Each wall is flat, endless, passes through zero and stands at right angles to its row. A trip goes straight from one point to another. Which walls does it cross, in order?

Walls:
(1): [-0.056, -0.052]
(2): [0.081, -0.012]
(3): [0.032, 0.007]
(4): [0.027, -0.032]
(5): [0.037, -0.066]
(6): [-0.007, 0.050]
(7): [0.017, 0.052]
Trips:
[-0.055, -0.011] to [-0.024, 0.005] => 6
[0.027, -0.058] to [0.028, -0.002] => 1, 7
[-0.090, -0.017] to [0.060, 0.056] => 6, 7, 1, 3, 2
[-0.017, 0.023] to [0.032, -0.017] => 3, 2, 4, 5, 6, 7

Walls:
(1): [0.029, 0.010, -0.011, 0.008, -0.041, 0.055, 0.012, -0.041, 0.058, 0.032, 0.027]
(2): [0.034, -0.038, -0.024, 0.010, -0.010, -0.001, 0.046, 0.024, -0.014, -0.009, -0.069]
(3): [-0.028, 0.068, 0.044, -0.008, 0.048, -0.034, -0.035, 0.047, -0.030, 0.001, 0.002]
(4): [0.004, -0.023, 0.029, -0.029, -0.047, 0.013, -0.045, -0.079, -0.016, -0.012, 0.006]
(5): [0.041, -0.038, -0.016, 0.011, 0.082, 0.001, 0.027, -0.015, 0.019, -0.066, 0.065]
(6): [0.035, 0.010, 0.023, -0.015, 0.073, 0.001, 0.010, -0.019, 0.001, 0.104, -0.039]
(7): [0.018, -0.048, 0.051, -0.085, 0.005, 0.062, 0.037, 0.008, -0.029, 0.000, 0.016]
(8): [0.051, -0.002, -0.036, -0.044, -0.032, 0.020, 0.070, -0.035, 0.094, -0.031, -0.041]
Trips:
[-0.087, -0.001, -0.085, -0.038, 0.077, 0.021, -0.022, -0.019, -0.011, 0.011, -0.023] to [0.063, 0.062, -0.026, 0.009, 0.018, 0.001, -0.012, 0.014, -0.018, -0.014, -0.075] => 2, 5, 8
[-0.015, -0.054, 0.041, 0.024, -0.012, 0.008, 0.071, -0.019, 0.003, 0.012, -0.009] to [0.035, -0.026, 0.009, -0.029, -0.151, -0.025, 0.007, 0.026, -0.044, -0.008, -0.024] => 5, 6
[0.022, 0.011, -0.046, -0.036, -0.017, -0.026, 0.021, -0.053, -0.042, 0.015, 0.025] to [0.061, 0.016, 0.078, 0.017, -0.006, -0.005, 0.004, 0.052, -0.050, -0.009, -0.043] => 2, 5, 1, 8, 3, 4
[0.029, 0.000, -0.015, 0.025, -0.006, -0.034, 0.078, 0.014, 0.071, 0.056, 0.031] to [0.014, 0.054, 0.036, 0.026, -0.086, 0.077, -0.018, -0.008, -0.004, 0.034, -0.006] => 5, 2, 4, 7, 6
[0.073, -0.082, -0.005, 0.007, 0.090, 0.027, 0.038, -0.018, 0.053, 0.060, 0.005] to [-0.041, 0.055, 0.045, 0.027, 0.020, 0.013, 0.025, 0.059, -0.047, 0.000, 0.029] => 8, 3, 1, 2, 5, 6
[-0.010, 0.020, -0.008, -0.058, 0.003, -0.008, -0.009, 0.023, -0.019, -0.030, 0.067] to [-0.036, 0.025, -0.035, -0.034, -0.077, 0.011, -0.022, -0.018, -0.044, -0.002, -0.071] => 5, 2, 8, 3, 7
